Every row gives one point. To make a cloud, some directions were put in groups of two or more. Within a group, all points are equally far from the middle, so they leave a hole (a ring in 2 directions, a hollow ball in 3). The other directions are filled evenly. Then the cloud was stretched, turned, moved and blurred a little. Count the holes, and give their numbers of directions, smallest first.

Cloud, 15 rows:
[[ 0.13  0.33]
 [-0.24  0.35]
 [-0.41  0.12]
 [ 0.30 -0.23]
 [ 0.32  0.13]
 [ 0.34  0.05]
 [-0.02  0.37]
 [-0.22  0.35]
 [ 0.14 -0.34]
 [ 0.03 -0.36]
 [-0.22  0.36]
 [ 0.34  0.08]
 [ 0.34 -0.13]
 [ 0.35 -0.12]
 [ 0.32  0.12]]
Holes: 1 (2)

Cloud (13 x 2):
[[ 0.06  0.24]
 [-0.35  0.14]
 [ 0.24 -0.23]
 [-0.40 -0.18]
 [ 0.26 -0.22]
 [-0.39  0.11]
 [-0.44  0.03]
 [-0.45 -0.07]
 [ 0.35 -0.07]
 [ 0.24 -0.23]
 [-0.44 -0.11]
 [ 0.32 -0.14]
 [-0.19  0.22]]
Holes: 1 (2)

Cloud, 20 rows:
[[ 0.14  0.31  0.15]
 [-0.03 -0.56 -0.40]
 [ 0.65 -0.15  0.03]
 [-0.40 -0.11  0.15]
 [-0.16  0.40 -0.16]
 [-0.03  0.11 -0.53]
 [ 0.18 -0.35 -0.39]
 [ 0.18  0.26  0.14]
 [-0.02 -0.02 -0.32]
 [-0.20 -0.25  0.06]
 [ 0.10  0.20  0.10]
 [-0.19  0.29 -0.19]
 [ 0.16  0.22 -0.26]
 [ 0.29  0.41  0.14]
 [ 0.01 -0.22  0.37]
 [-0.38  0.20 -0.24]
 [ 0.51 -0.06  0.05]
 [ 0.04 -0.23  0.11]
 [-0.17 -0.37 -0.15]
 [-0.14  0.30 -0.44]]
Holes: 0

Cloud (28 x 4):
[[-0.47 -0.12 -0.12 -0.30]
 [ 0.37  0.24  0.19  0.00]
 [-0.40  0.06  0.17 -0.34]
 [-0.11 -0.26 -0.35 -0.12]
 [ 0.33  0.32  0.21  0.15]
 [ 0.29  0.35 -0.01 -0.13]
 [ 0.30  0.43 -0.05  0.09]
 [-0.61 -0.07 -0.13  0.06]
 [-0.24  0.64 -0.05 -0.07]
 [-0.38  0.51  0.12  0.18]
 [-0.18  0.42  0.39 -0.02]
 [-0.50  0.38 -0.11  0.19]
 [-0.54  0.14 -0.05  0.24]
 [ 0.17  0.14 -0.06  0.41]
 [ 0.12  0.31 -0.06 -0.29]
 [ 0.26  0.33 -0.08  0.29]
 [ 0.04  0.42 -0.29  0.16]
 [ 0.31 -0.04  0.20 -0.13]
 [ 0.24  0.45 -0.12  0.12]
 [ 0.10 -0.39  0.17 -0.04]
 [ 0.25 -0.02 -0.01 -0.25]
 [ 0.08 -0.42 -0.11  0.11]
 [-0.29  0.09  0.12  0.40]
 [-0.24  0.51  0.31  0.10]
 [ 0.35  0.21  0.26  0.01]
 [-0.27  0.41  0.09 -0.33]
 [ 0.06 -0.08 -0.14 -0.33]
 [-0.33 -0.31  0.23 -0.06]]
Holes: 2 (2, 2)

Cloud (30 x 4):
[[-0.36  0.21  0.36  0.28]
 [ 0.24 -0.24  0.47 -0.05]
 [-0.09 -0.45 -0.16 -0.11]
 [ 0.51  0.02 -0.15 -0.09]
 [ 0.32 -0.11  0.24 -0.22]
 [-0.31 -0.27 -0.03  0.02]
 [ 0.33  0.14  0.26 -0.12]
 [-0.29  0.01  0.32 -0.39]
 [ 0.45 -0.36 -0.13  0.33]
 [-0.20  0.01 -0.08  0.41]
 [-0.47  0.23  0.36  0.19]
 [-0.31  0.09 -0.10 -0.01]
 [-0.01 -0.45  0.21 -0.30]
 [-0.45  0.23  0.31  0.18]
 [-0.32 -0.25 -0.08  0.23]
 [ 0.30 -0.17  0.27 -0.20]
 [ 0.21 -0.05  0.25  0.25]
 [-0.18 -0.27 -0.13 -0.11]
 [-0.02 -0.47 -0.25 -0.10]
 [ 0.27  0.30  0.20  0.07]
 [-0.03 -0.06  0.47  0.32]
 [ 0.52  0.30 -0.31  0.17]
 [ 0.48 -0.41 -0.04  0.11]
 [ 0.18  0.33  0.37  0.04]
 [ 0.39 -0.23  0.03  0.24]
 [-0.21  0.09 -0.31  0.04]
 [-0.18 -0.06  0.53  0.36]
 [ 0.42  0.03 -0.25 -0.31]
 [-0.15  0.13 -0.22 -0.20]
 [ 0.27 -0.02 -0.32 -0.33]]
Holes: 1 (2)

Cloud:
[[-0.47 -0.19  0.08 -0.13  0.11  0.00]
 [ 0.27  0.39 -0.15  0.15  0.15  0.26]
 [-0.23  0.14 -0.14  0.51  0.21  0.16]
 [-0.23 -0.13 -0.04  0.07 -0.05  0.48]
 [ 0.17  0.05 -0.21  0.37  0.05 -0.11]
 [ 0.14 -0.20 -0.25 -0.35 -0.19  0.07]
 [-0.30 -0.27  0.18 -0.46 -0.42  0.20]
 [ 0.02 -0.23 -0.04  0.34 -0.01  0.31]
 [-0.06  0.01 -0.25  0.12 -0.45  0.38]
 [ 0.23  0.11 -0.18  0.08 -0.26 -0.26]
 [ 0.10 -0.20  0.06 -0.22  0.32 -0.18]
 [-0.05  0.25 -0.22 -0.32  0.25  0.07]
 [-0.38 -0.60  0.19 -0.01  0.35  0.03]
 [-0.21 -0.46  0.26  0.07  0.21  0.38]
 [ 0.03 -0.29  0.42  0.00 -0.59  0.29]
 [-0.28  0.08  0.09 -0.30 -0.33  0.48]
 [-0.01 -0.09 -0.11  0.55  0.22  0.10]
 [ 0.06  0.55  0.23  0.02  0.23  0.41]
 [ 0.17  0.04 -0.25  0.28 -0.20  0.16]
 [-0.04  0.32 -0.33 -0.30 -0.12 -0.20]
 [-0.23  0.39 -0.02 -0.25  0.21 -0.09]
 [ 0.07  0.06 -0.04 -0.45 -0.36 -0.27]
 [-0.29  0.54  0.16  0.34  0.29  0.20]
 [-0.08  0.54 -0.12 -0.05  0.25 -0.19]
 [ 0.11  0.44 -0.32  0.44  0.42 -0.04]
 [-0.26 -0.02 -0.60  0.07  0.36 -0.10]
 [ 0.31  0.47 -0.02 -0.13 -0.32  0.26]
 [-0.02  0.19 -0.49  0.09 -0.19 -0.22]
 [-0.24  0.27  0.19  0.14  0.28  0.54]
 [ 0.08  0.12  0.52 -0.07 -0.61  0.07]
 [ 0.08 -0.11 -0.21 -0.38 -0.16 -0.16]
 [ 0.00  0.19  0.30 -0.40 -0.45  0.41]
 [-0.37 -0.43 -0.11 -0.26 -0.27  0.20]
 [-0.12 -0.42 -0.38 -0.12 -0.17 -0.20]
 [-0.23 -0.09  0.40  0.30  0.26 -0.11]
 [ 0.01 -0.15  0.46 -0.23 -0.58  0.37]
 [ 0.12 -0.39 -0.20 -0.21 -0.35 -0.37]
 [ 0.11  0.27 -0.28  0.44  0.40 -0.11]
 [ 0.21  0.17 -0.23  0.32 -0.03 -0.07]
 [ 0.47 -0.09  0.10 -0.12 -0.40  0.15]
 [-0.36 -0.16 -0.37  0.26  0.27 -0.14]
 [ 0.41  0.11  0.21  0.27  0.16 -0.10]
 [ 0.06 -0.03 -0.04 -0.36  0.00 -0.17]
 [-0.28 -0.35 -0.38  0.09  0.16 -0.16]
 [-0.02 -0.50  0.21  0.14 -0.15  0.34]
 [ 0.21 -0.02 -0.06 -0.07  0.35  0.22]
 [-0.37 -0.29  0.17 -0.20  0.09  0.26]
 [-0.40 -0.14 -0.01 -0.24 -0.12  0.38]
 [ 0.24  0.25 -0.16  0.00  0.14  0.31]
 [ 0.02 -0.51 -0.28 -0.20 -0.17 -0.23]]
Holes: 2 (2, 2)

Cloud:
[[-0.13  0.50 -0.03  0.14 -0.33  0.13]
 [ 0.30 -0.06  0.56  0.40 -0.17 -0.33]
 [-0.43  0.22  0.34 -0.34 -0.12  0.09]
 [-0.12 -0.23  0.31 -0.15 -0.10 -0.39]
 [-0.22 -0.08  0.32  0.22 -0.51 -0.16]
 [ 0.37  0.21  0.29  0.38 -0.08 -0.44]
 [ 0.09 -0.35  0.40 -0.21  0.07 -0.31]
 [ 0.15 -0.15  0.52  0.33 -0.24  0.05]
 [ 0.13  0.26 -0.20  0.25 -0.29 -0.02]
 [ 0.22  0.12 -0.12 -0.25  0.14  0.23]
 [-0.26 -0.01 -0.10 -0.27  0.06  0.36]
 [ 0.29  0.37  0.22 -0.18  0.17 -0.05]
 [ 0.17  0.06  0.66  0.14 -0.12  0.08]
 [ 0.16  0.50  0.16 -0.20 -0.17 -0.05]
 [ 0.30 -0.07 -0.03 -0.13 -0.32 -0.27]
 [-0.13  0.12 -0.28  0.20  0.17  0.01]
 [-0.08  0.11  0.81  0.35 -0.29 -0.16]
 [-0.06  0.03  0.74  0.48 -0.22 -0.15]
 [-0.04  0.36 -0.04  0.61  0.00 -0.01]
 [ 0.07  0.35  0.45 -0.35 -0.23  0.08]
 [-0.22 -0.23 -0.19  0.09 -0.25 -0.15]
 [ 0.37  0.35  0.11 -0.06  0.18 -0.14]
 [ 0.13 -0.07  0.31  0.07 -0.48 -0.24]
 [-0.05 -0.14 -0.39 -0.30 -0.08 -0.17]
 [ 0.40  0.15  0.19  0.02 -0.11 -0.46]
 [ 0.00 -0.24  0.26 -0.02  0.06 -0.43]
 [-0.29 -0.14 -0.01 -0.48 -0.09  0.36]
 [ 0.02 -0.34  0.30 -0.55 -0.19 -0.22]
 [-0.18  0.06 -0.21 -0.20  0.15  0.28]
 [-0.22 -0.27  0.32  0.41 -0.19  0.01]
 [ 0.36 -0.34  0.43 -0.06  0.00 -0.17]
 [ 0.35  0.06  0.17  0.56 -0.08 -0.29]
 [-0.26  0.24  0.47  0.40 -0.09  0.24]
 [ 0.07  0.30  0.29  0.45 -0.23 -0.45]
 [-0.42 -0.15  0.21  0.02 -0.20  0.32]
 [ 0.22 -0.24  0.29 -0.33 -0.36 -0.22]
 [-0.29 -0.07  0.56  0.25 -0.05  0.05]
 [ 0.27 -0.23  0.18 -0.21  0.09 -0.47]
 [-0.24  0.09 -0.30  0.16 -0.22 -0.11]
 [ 0.10 -0.14  0.47  0.24 -0.27  0.17]
 [-0.37 -0.11  0.42  0.02 -0.42 -0.12]
 [-0.24 -0.48  0.04 -0.19 -0.20  0.07]
 [ 0.32  0.18 -0.08 -0.13  0.24  0.03]
 [ 0.30  0.12 -0.25 -0.15  0.11  0.13]
 [-0.27 -0.06  0.51  0.16 -0.28 -0.31]
 [ 0.01  0.16 -0.13 -0.01  0.31 -0.09]
 [ 0.06  0.26  0.02  0.69 -0.02 -0.18]
 [-0.36  0.32 -0.15  0.16 -0.16  0.28]
 [-0.04 -0.05 -0.31  0.20  0.16 -0.11]
 [-0.07  0.30  0.04  0.54  0.10 -0.24]
 [-0.09  0.05  0.29  0.29 -0.46 -0.31]
 [-0.17  0.21 -0.21 -0.54 -0.01  0.05]
 [-0.17  0.16  0.27 -0.61  0.01  0.05]]
Holes: 3 (2, 2, 2)

Cloud, 77 rows:
[[-0.08 -0.07 -0.08 -0.20 -0.08 -0.38  0.11  0.37]
 [-0.23 -0.14 -0.13 -0.09  0.17 -0.12  0.36 -0.02]
 [ 0.30  0.27 -0.31  0.27  0.48  0.48 -0.18  0.09]
 [ 0.43 -0.07 -0.30  0.36 -0.05 -0.42  0.25 -0.35]
 [ 0.22  0.02  0.49  0.25  0.15 -0.39 -0.11  0.06]
 [ 0.49  0.09 -0.03  0.37 -0.14  0.07  0.28  0.00]
 [ 0.07 -0.22  0.01 -0.69 -0.36  0.13 -0.16 -0.20]
 [ 0.10  0.64 -0.15  0.18 -0.06  0.10 -0.24  0.07]
 [ 0.39 -0.01 -0.49  0.29  0.05  0.03  0.18 -0.37]
 [ 0.31  0.30  0.15  0.00 -0.06  0.33 -0.59  0.14]
 [-0.10 -0.03  0.13 -0.64 -0.33  0.07 -0.13 -0.19]
 [-0.31  0.02  0.50 -0.20 -0.16 -0.42 -0.07  0.08]
 [-0.29 -0.15  0.09  0.25  0.02 -0.35  0.50  0.41]
 [ 0.22  0.37  0.12  0.08  0.11  0.29 -0.60  0.25]
 [-0.28 -0.20  0.41 -0.33  0.02 -0.41  0.06 -0.07]
 [ 0.21 -0.36 -0.36 -0.01 -0.25 -0.20  0.24 -0.43]
 [ 0.22  0.11  0.56 -0.20 -0.14 -0.68 -0.02  0.23]
 [-0.04 -0.28 -0.01  0.03 -0.06  0.20 -0.01 -0.20]
 [-0.17  0.36  0.12  0.21  0.06 -0.33 -0.24 -0.13]
 [-0.02 -0.19 -0.27 -0.13 -0.23  0.10  0.04  0.42]
 [-0.04 -0.11 -0.28  0.08 -0.38  0.09  0.28  0.07]
 [-0.12 -0.31 -0.14  0.49  0.02  0.05  0.41  0.23]
 [-0.26 -0.46  0.44 -0.11 -0.15 -0.35  0.14  0.23]
 [ 0.22  0.23  0.31 -0.16  0.22 -0.17 -0.05 -0.25]
 [ 0.64 -0.25 -0.15 -0.20  0.10  0.12  0.08 -0.08]
 [-0.20  0.51  0.12 -0.06 -0.20 -0.05 -0.27 -0.07]
 [ 0.08 -0.46  0.05  0.07 -0.01 -0.07 -0.06  0.37]
 [ 0.43  0.35  0.12 -0.34  0.12  0.01 -0.06  0.29]
 [-0.11  0.28  0.19 -0.36  0.24  0.04 -0.53  0.16]
 [ 0.09 -0.13 -0.01 -0.23 -0.09  0.58 -0.40  0.11]
 [ 0.19 -0.11 -0.35  0.55  0.36  0.20  0.13  0.19]
 [ 0.36 -0.25 -0.44 -0.13  0.00  0.35  0.09  0.18]
 [-0.28  0.14  0.53 -0.24 -0.19  0.32 -0.07  0.44]
 [ 0.16  0.01 -0.41  0.35  0.32  0.56 -0.12  0.16]
 [ 0.17 -0.20 -0.05 -0.52 -0.24 -0.02  0.11  0.36]
 [ 0.45  0.11  0.29  0.09  0.32 -0.25  0.31 -0.11]
 [-0.46  0.31  0.08  0.14  0.35  0.30 -0.07  0.32]
 [ 0.09  0.04 -0.33  0.48  0.48  0.13 -0.12 -0.11]
 [-0.22  0.18 -0.18 -0.27 -0.06 -0.03 -0.03 -0.18]
 [ 0.12  0.22  0.26 -0.68  0.04 -0.03 -0.34 -0.04]
 [-0.43  0.21 -0.13 -0.16 -0.03 -0.07 -0.37  0.02]
 [-0.07  0.09 -0.02  0.05  0.56 -0.18  0.13  0.19]
 [ 0.03 -0.01 -0.34  0.34  0.07  0.13 -0.45  0.03]
 [ 0.14 -0.18 -0.01 -0.51 -0.06 -0.35  0.15  0.29]
 [ 0.10 -0.13  0.31 -0.36 -0.06 -0.27  0.48  0.11]
 [ 0.26  0.18  0.03 -0.28  0.41 -0.07 -0.30 -0.03]
 [-0.02  0.52  0.57 -0.23 -0.01  0.26 -0.48  0.25]
 [-0.28  0.00 -0.23 -0.48 -0.24  0.06 -0.44  0.10]
 [ 0.03 -0.21 -0.54 -0.11 -0.11  0.17  0.18  0.06]
 [ 0.38 -0.39  0.00 -0.18 -0.42 -0.36 -0.08 -0.03]
 [ 0.00  0.10  0.03  0.21  0.20 -0.55  0.41  0.22]
 [ 0.04 -0.36  0.04 -0.48 -0.46 -0.30  0.04 -0.22]
 [-0.21 -0.40  0.35 -0.36 -0.14 -0.20 -0.09  0.20]
 [ 0.30 -0.09  0.28 -0.47  0.26 -0.46  0.22  0.18]
 [ 0.20 -0.27 -0.25 -0.24 -0.09  0.12 -0.45 -0.12]
 [ 0.26 -0.33 -0.11 -0.22 -0.40 -0.13 -0.21  0.12]
 [-0.48  0.25  0.39 -0.04 -0.11  0.20 -0.14  0.23]
 [-0.25 -0.21  0.30 -0.38 -0.01 -0.04  0.07 -0.04]
 [ 0.35 -0.21 -0.04  0.27  0.10  0.15  0.39 -0.07]
 [ 0.47 -0.14  0.03  0.03  0.18 -0.02  0.12 -0.31]
 [ 0.27  0.20  0.34 -0.58 -0.20 -0.05  0.11  0.22]
 [-0.31 -0.26 -0.33  0.22 -0.01  0.15 -0.11 -0.18]
 [-0.05  0.48 -0.10  0.31  0.05 -0.06 -0.40 -0.15]
 [ 0.06 -0.15  0.54 -0.23  0.30 -0.37  0.31  0.54]
 [ 0.11 -0.39 -0.42 -0.48 -0.27 -0.18 -0.11 -0.03]
 [ 0.22 -0.35  0.03 -0.11  0.01  0.14  0.01 -0.19]
 [-0.25  0.27 -0.18 -0.34 -0.28  0.14 -0.39  0.24]
 [ 0.09 -0.22 -0.17 -0.42 -0.42 -0.02 -0.16  0.27]
 [ 0.25  0.08  0.41 -0.37 -0.08 -0.66 -0.09 -0.13]
 [-0.28 -0.31  0.21 -0.37  0.06 -0.08 -0.21  0.34]
 [ 0.22 -0.15 -0.29  0.39  0.43  0.19 -0.03  0.17]
 [ 0.48  0.06 -0.44 -0.12 -0.13  0.04 -0.44 -0.17]
 [ 0.44 -0.02 -0.13  0.05  0.07  0.25  0.09 -0.37]
 [ 0.00 -0.30 -0.29  0.10 -0.02  0.11  0.47 -0.03]
 [-0.01  0.44 -0.28  0.36  0.11  0.37 -0.51 -0.25]
 [ 0.37  0.05 -0.42  0.41  0.26  0.04  0.24 -0.22]
 [-0.11  0.43 -0.07 -0.19 -0.07 -0.01 -0.15 -0.21]]
Holes: 3 (2, 2, 3)
